Every row gives one point. Each table stands for the endless flat space through its points: a line for two points, a plane for three, and so on. Write the one point that lies in both, or say that there is none.

First, 2 rows:
[[-4 19 26]
 [ 4 -1  6]]
Second (2 x 3):
[[ 1 19 26]
 [ 7 29 36]]
They share: [-2 14 21]

First (5 x 6):
[[  2 -26  21  10  -7 -37]
 [ 18 -14  26   9 -17 -27]
 [  1 -34  32   7  -5 -40]
 [ 20 -24  20 -14 -58  17]
 [ 30 -16  22 -15 -57  19]]
Second (2 x 6):
[[ 25 -15   8  -3 -29 -17]
 [  5  -5  33  -3  -4 -22]]
They share: no point

First, 3 rows:
[[  9   5  16  22  19  -2  17 -10   2]
 [  6   4  19  19  19   5  14 -10   3]
 [  6   9  18  25  20  -4  17 -15   4]]
Second, 5 rows:
[[ 36 -11   3  24  55  12  11  19   8]
 [ 42   2  -2  18  26  -3  10  -4  11]
 [ 37   7 -20  17  40  24 -20  16   2]
 [ 29  -4   9  13  11 -15  23  -1  -1]
 [ 16  -7  13  27   9   0  39 -17   5]]
They share: [21 -6  7 16 16 -3 20  5 -5]

First, 3 rows:
[[ -9   1   4   0  -1 -19 -10 -14  -1  19  15   9]
 [ -5  -1   2 -10  -9 -17 -14 -12 -11  23   7  21]
 [  1  23  20  17   6 -23 -17 -24   7  14  16  -3]]
Second:
[[ 15  19   8   1  19   0  -1  -8 -30   5  22  25]
 [ -2   2  13  21 -18 -35  -3 -13  17  16  -3  26]
 [ 11   3  -6 -10  -1 -13 -23   0 -23  -6  20   3]
 [-13   9  24  20 -25 -43 -17 -30  31  36 -10  15]]
They share: [  1  14  13   3  -3 -20 -18 -19  -4  19   9  11]

First, 4 rows:
[[-21  22  -3   3 -24  17  -9 -17  -3 -36   4 -47 -12  -9 -18 -10   3 -27]
 [-21   8 -27 -12 -16  -9  10  12 -16  -1   7 -18 -19   2 -28 -28  -3   7]
 [-13  24  21  20 -28  15 -10 -32   8 -45  -1 -34   1 -22 -12   0  -3 -41]
 [-13  20  27  20 -30   5   1 -25   6 -35  -4 -18   5 -24 -17   0  -6 -33]]
Second (5 x 18):
[[-18   7  -7  12 -13  -5  14  -4 -14 -30   0 -25  -4 -18 -33 -16  -5 -18]
 [ -3  17  -1  24  -4   5   0   8 -13  -2 -11 -15  -9  -1 -11  -6  17   4]
 [-18  14   6  -1 -17   0  19 -16 -24 -50  12 -25   0 -31 -50 -11 -15 -32]
 [-16   4  -7  34   0  -3  18   4 -19 -30 -13 -32  -1 -17 -31 -11  10 -13]
 [-32  15 -17  24  -3 -15  16 -18  -6 -32   4 -37 -10  -6 -23 -32   7  -2]]
They share: [-15  12  -9   2 -19  -5   4  -4  -6 -14   4 -16 -10  -8 -21 -19  -6  -9]

First, 5 rows:
[[  0   6  -2   5 -12  10 -22  -6 -14  17 -18   0   2  -4  -4  -8   2  12
   26 -27 -16 -13  -4   7]
 [ 20  -8 -10  10   6   4  -6   1   0  30 -35   4  14 -12 -19  -2  17  14
   18 -21 -32  -3  -3  35]
 [-24  14   4   7 -32  12 -18   8 -22 -13   6   4 -30  28   2 -18 -28  -4
   20  -1  10  -1  -8  -5]
 [ -7  11  -7   8 -14  -3 -14  -2 -25  18 -17 -10 -16  24   5 -18 -11   9
   -2 -18  -2 -15   0  -3]
 [ -7   9  -6   7 -25   8 -11  -6 -25  18  -6   0  -3  10   2  -7  -7  11
   25 -15  -6  -6 -12  -3]]
Second (3 x 24):
[[-14  20   0   2 -18  13 -24  16 -11  -2  -5   7   1  16 -10  -7 -26   8
   20   7 -14 -11  21  10]
 [ -2   0  -4  18 -14  -3   4   0 -11  18  -9   3 -11  12  -2  -7  -6   4
   16  -9 -10   9 -15  18]
 [  4  -9  -2  28  -7  -7  17  -9  -7  23 -15  -1 -15   9  -3  -8   1   2
   12 -14  -6  18 -29  17]]
They share: no point

First, 4 rows:
[[-11  -3  -5 -22 -10  20 -14 -21  -3   0  25 -22 -24 -14   0  -7  22   0
  -14 -28 -24  11  12   5]
 [-13  -7   1 -20 -12  20 -11 -18   1   3  23 -19 -21 -13  -3  -8  25   6
   -9 -23 -18   6   9   3]
 [ -5   6   4 -28   2   8  13  21 -15  -9   1 -13   6   7 -33 -25   7 -12
   -2  -4 -18 -22  18 -13]
 [ -5  11  -7 -34  -8  18  -7 -14 -17 -13  23 -25 -23 -11  -7  -8   9 -16
  -11 -29 -38  10  15  -1]]
Second:
[[-10 -11 -15  -8  -3   2  -4  14  -4   2  28  -6 -15 -10  -5 -16   4  -9
  -11 -20  -4   8  26  -4]
 [-19 -14 -16  -7  -4  -4 -11  18  -7  -5  25  -8 -16  -9  -5 -12   0 -12
  -11 -17   0  21  27  -5]
 [-16  10   2 -37   5  32 -26 -42 -10  -8 -14 -47  -4   6 -17 -12  45   3
  -35 -20 -42  -3   6  16]
 [ -8   8  -4  -3 -19   8  -6   2   6  20  14 -25 -14 -26 -13   0  15   7
  -15  -4 -22  -1  22 -12]]
They share: [ -9  -3  -9 -18   0  14  -9  -6  -5   1  15 -19 -11  -5  -9 -16  19  -4
 -19 -21 -18   0  19   3]

First:
[[-30 -16  -9  15 -10  34   9   6   2 -12 -12   2 -26  28  15 -22 -13  -8
   24  21  11  -3 -18 -40]
 [-20 -32 -42   9 -18   3   3 -16  25 -14  -7   1 -20  -2  16   7 -12 -25
    8 -14  -4   1   5 -19]
 [ -6 -10 -18 -10  -1  29 -21  18  -1   5  -6  -4  -9   1  27 -15 -29 -26
   -2   7  22   1 -26 -24]
 [-28  -8 -12  14   1  15   7  -4  17 -15 -18 -14 -15  31   9  -9 -13  -8
   14  -1   0  -1  -4 -16]]
Second:
[[-15 -22 -19  -5   1   9  -9   2  11 -12 -13 -12 -12   6  24 -14 -25 -25
    6  -1  15  -9  -6 -10]
 [-20 -16 -18   0   2  11  -7  -2  12  -9 -16 -11 -14  12  19  -9 -20 -22
    6  -2  10  -7  -6 -14]]
They share: no point

First:
[[-19  29   9 -29  14  18  -7  -3  11   9  20  19 -14  21   7   6  20  21
    7  23  15  25   7   1]
 [-30  20  23  -8  23  43  -6  27  15   7   7   1   7   7  30 -11  31  16
   -2  36   2  33  26   4]
 [ -4  14  -5 -11  27   9 -11 -23   0 -17   1  15  -4  26  -2  17  10  -4
   20  14   1   2 -12  18]
 [-10  20  -6 -20  26   9 -10 -18  -1  -9   8  22  -8  27   1  15  11   6
   16  17   3  10  -8  16]]
Second:
[[-30  25  13 -16   7   1  -6 -13  24  -9 -12   7 -13   8  -3   4  36   5
   14   0  16  32  -1  12]
 [  3  20  25 -13  -2  32 -27  -8   8  12  16 -18 -13  20  22   3  12  -8
   16  40   6  -3   4 -16]
 [ -3  -2  26  -6   0  40 -34   4   3  18   7 -19  -4  29   2  25   2   3
   24  32   0   5 -15 -12]
 [-23  14  19  -9   0  14 -19  -6  14   2 -10  -6 -11  14   0  13  24   4
   20   8   6  23  -8   0]]
They share: no point

First, 6 rows:
[[-18  12  -6   9 -22 -11 -22 -12  -2  30 -20 -26  22 -23   0 -16  11   2
   20  -1  -4  41 -17  -6]
 [-24  -9   9 -12 -19 -25 -21   7 -22  33   2 -19  43 -11  -6 -35  31  21
   -5 -26 -20   4   1  29]
 [ 20  -2  51 -26 -35 -18 -14 -22  -5   2   7  21  10 -11 -30  30  -3 -20
   19 -22 -10   2 -39   4]
 [  1 -15  27 -14 -17 -12 -15 -17 -27  11  16   3  17  -5 -16  10  17  -6
    6 -12  -3   0 -31  18]
 [ -6   8  29  24 -12  23   6 -38 -32 -17 -10 -14  10 -20 -19  24 -17 -46
   22 -13  27  29 -28 -13]
 [-10  13  55  10 -25  21   7 -25 -34   1 -20  -5  35 -39 -24  -3 -21 -25
   13 -58   2  20  -9  -5]]
Second:
[[ -5   7  32  -2 -20  -8  15 -25 -32  -1   1   7  -1 -33 -15  25  -8 -19
   25 -26   3  26 -12  -1]
 [ -3   9  30   6 -24  -2   5 -15 -24  -5   3  -3   9 -23 -19  19  -2 -13
   27 -16   3  16 -20   3]
 [  2  14  34  17 -31   8   0  -1 -19 -14  10 -10  17 -16 -26  18   3  -2
   35  -7   2   1 -30   9]]
They share: [ -8   4  17   4 -20  -7 -10 -18 -14   3  -6 -14  18 -12 -15   6   3 -20
  16  -9   5  21 -20   1]

First, 2 rows:
[[ 10  14  14 -26 -15   7 -29 -20  26  -2 -16 -22  28  12   2  -4  16   7
    5 -10   6   2 -33 -17]
 [ 15  19  -6 -11 -30  37  -9 -15   6  -7 -11  -7   3  -3   2  16  11  12
    0 -15  -9  32  -3 -27]]
Second (4 x 24):
[[ -3 -13  -2 -42  -7  22 -34   4   2 -29 -13   3  23  13  -3   0  14  -2
  -22  11  -5  18 -14 -21]
 [  8   7  -4 -24 -36  37 -34 -14  -3   8 -13 -24 -12  -7  15  12  32 -22
    5 -14  -3 -12 -49 -33]
 [ 13  15  18  -9 -35  22 -25 -17  13  18 -16 -21 -14  -6  15  27  26  -9
   11 -30   5  -3 -48 -15]
 [  8   7  38 -12  -6  -5 -16  -8  33 -10 -19   6  24  17  -3  24   2  26
   -7 -20   9  36  -7   9]]
They share: no point

First, 3 rows:
[[-21 -11   2 -11  36 -25  15   1 -12   1 -16   8   5  -5 -13  -3   7  12
   16   2  -3  -4   1 -10]
 [ 15 -32  17  -2   0  26   9 -11  12 -26  17 -16 -25  19  -7  -3  -8  12
  -11  29   6 -34  -5   2]
 [  9 -30  13   1   3  25  10 -12  11 -20  13  -9 -29  15  -2  -6 -10  12
   -8  26  -3 -32 -10  -9]]
Second:
[[-49 -28  15  -7   1  -1  10   0 -15  -5 -18  19  16   7 -15  13  32 -16
    3  21  -9  -1 -15 -37]
 [-23 -36  -3 -45 -20  -9  34 -14  -2 -38 -34   2 -21 -10  15   6  13   4
   13  10   5 -39   6 -48]
 [ -8 -21  25 -14  37 -13  16 -21 -15  -4  10   5 -20  29 -23   9  11  11
  -26  22  14 -32  -3   7]
 [-18 -14  37 -11  41   0  13 -21 -13  -1   5   5  -4  19 -28  12  15   0
  -25  26  -1 -14   5   8]
 [ 15  -1 -10   2 -12  14  18  10  -6 -10  -6  -4 -16 -12  10 -19 -14  18
   35  14   2  -2   1   8]
 [-14  -5   4  -4   7  43  23  -1  -7   2 -23  -8 -10  -5 -13  -2   8 -12
   33   3   5  18   9   4]
 [  2  10   0  -5 -18  12  30  -5 -32   3  -8  18 -32   0  12  -9   1   9
   18  25   7  -5  -3   8]]
They share: [ -3 -21  10  -8  19  -2  12  -4  -1 -13   0  -5  -7   7 -12  -2   1  12
   3  15   4 -18   0  -1]

First (6 x 24):
[[ -8 -17  27  27 -20 -43 -12  -4   7 -45   0  18  -1  -1 -23 -17 -17   9
   19   0  26  30  35  -3]
 [  8 -22  17  16 -21 -25 -11  -5  44 -14  10  24   3   9 -21 -22  -4  26
   28   2  17   9  11  -1]
 [  4 -43  -6   9  -3  12  19 -14  40   4 -10   5   1  14 -15  -5   6  19
    9   5  17  25  17  -9]
 [ 15 -10  15  38 -38 -21 -15  -8  -6 -30 -30  18   6  17 -11   0 -27   6
   12 -19   3   2  42  26]
 [  5  -2  11  13 -19  16  12   0   5 -10 -29  12  -9   5 -14  -1 -15  -5
   13   0   1  -6  26  20]
 [ -3 -17  25  26 -19 -36 -15  -6  15 -34  -3  19   8   9 -20 -12 -16  14
   26  -6  19  17  32   4]]
Second (7 x 24):
[[ 14 -21 -21  14   5 -30  -5  -8  21  -6   8  17 -12 -15  -6 -13   5  -3
   21 -26  -4   0   8   9]
 [ 10  -6  -4  26 -15  -9  14   0   0 -17  17   8  -6  -4 -17 -19 -29  -1
   31 -30   2   6  16  13]
 [ -2 -13  12  10 -37   3   3  -8   6 -17  -9 -12 -10  10  -2 -18   5   8
    0 -10   8 -11  21   6]
 [ 32   0 -31  26   6 -34  -5 -12  -7   7  43   9   7 -26 -10  -8 -17  -4
   36 -59  -6   3  -5  11]
 [ -6 -18  29   1 -22   5   6  -5  35 -22 -40  45  -2  16 -27 -12  -4  11
   28  26  23  22  30  29]
 [  3  12  52  -9 -47  27  -9 -23 -12  -1  -9   9  24  25  -8 -22 -22  15
   27  -7  48   6  19   4]
 [-14 -20  35   2 -59  25  14  -8  18 -27 -38  -4 -16  27 -11 -23  12  12
   -8  21  19   2  35  20]]
They share: no point
